Each row is a point. Each copy is the shape, with its points in the same order, stretched, turned, moved and blurred by noise. Is it also mirrored, or only turned?

Shape:
[[-0.14  0.24  0.10]
 [ 0.42 -0.06 -0.36]
 [-0.26  0.10  0.07]
 [-0.59 -0.28  0.80]
 [-0.54 -0.13  0.27]
 [ 0.14 -0.12 -0.18]
 [ 0.38 -0.15  0.03]
 [ 0.17 -0.14  0.37]]
Copy 1, 8 rows:
[[-0.22  0.19  0.12]
 [ 0.38  0.00 -0.38]
 [-0.35  0.05  0.09]
 [-0.56 -0.48  0.80]
 [-0.58 -0.28  0.25]
 [ 0.11 -0.10 -0.20]
 [ 0.37 -0.11  0.01]
 [ 0.20 -0.17  0.35]]
Copy 1 is: only turned
Copy 2 (8 x 3):
[[ 0.41  0.17  0.15]
 [ 0.02  0.30 -0.45]
 [ 0.41  0.01  0.12]
 [ 0.09 -0.43  0.81]
 [ 0.33 -0.34  0.37]
 [ 0.08  0.06 -0.24]
 [-0.14  0.24 -0.12]
 [-0.12  0.17  0.20]]
Copy 2 is: mirrored

Shape (9 x 4):
[[-0.18 -0.42 -0.70  0.65]
 [-0.25  0.59 -0.24  0.00]
 [ 0.10  0.01  0.34 -0.03]
 [ 0.06  0.32  0.33  0.31]
 [ 0.54 -0.10  0.28 -0.19]
 [ 0.12  0.04  0.41  0.09]
 [-0.41 -0.11 -0.23  0.40]
 [-0.10 -0.13  0.01  0.01]
 [ 0.27  0.24  0.26 -0.14]]
Copy 1 (9 x 4):
[[-0.29 -0.65 -0.49  0.55]
 [-0.17  0.55 -0.14  0.07]
 [ 0.09 -0.09  0.42 -0.18]
 [-0.05  0.14  0.49  0.24]
 [ 0.51 -0.25  0.37 -0.24]
 [ 0.05 -0.10  0.52 -0.07]
 [-0.45 -0.23 -0.10  0.20]
 [-0.09 -0.21  0.06 -0.15]
 [ 0.28  0.13  0.33 -0.16]]
Copy 1 is: only turned
Copy 2, 9 rows:
[[-0.19 -0.53 -0.44  0.97]
 [-0.42  0.53 -0.33  0.17]
 [-0.04  0.08  0.29  0.05]
 [-0.18  0.38  0.29  0.38]
 [ 0.40  0.06  0.23 -0.02]
 [-0.06  0.11  0.36  0.14]
 [-0.48 -0.20 -0.12  0.55]
 [-0.20 -0.16  0.00  0.13]
 [ 0.07  0.33  0.16 -0.01]]
Copy 2 is: only turned
Copy 3, 9 rows:
[[ 0.32 -0.36 -1.10 -0.42]
 [-0.12  0.49 -0.33  0.14]
 [ 0.25 -0.10  0.20 -0.06]
 [ 0.35  0.32  0.01 -0.26]
 [ 0.51 -0.25  0.27  0.24]
 [ 0.30 -0.04  0.20 -0.15]
 [-0.01 -0.08 -0.56 -0.43]
 [ 0.07 -0.19 -0.17 -0.15]
 [ 0.30  0.09  0.21  0.20]]
Copy 3 is: mirrored
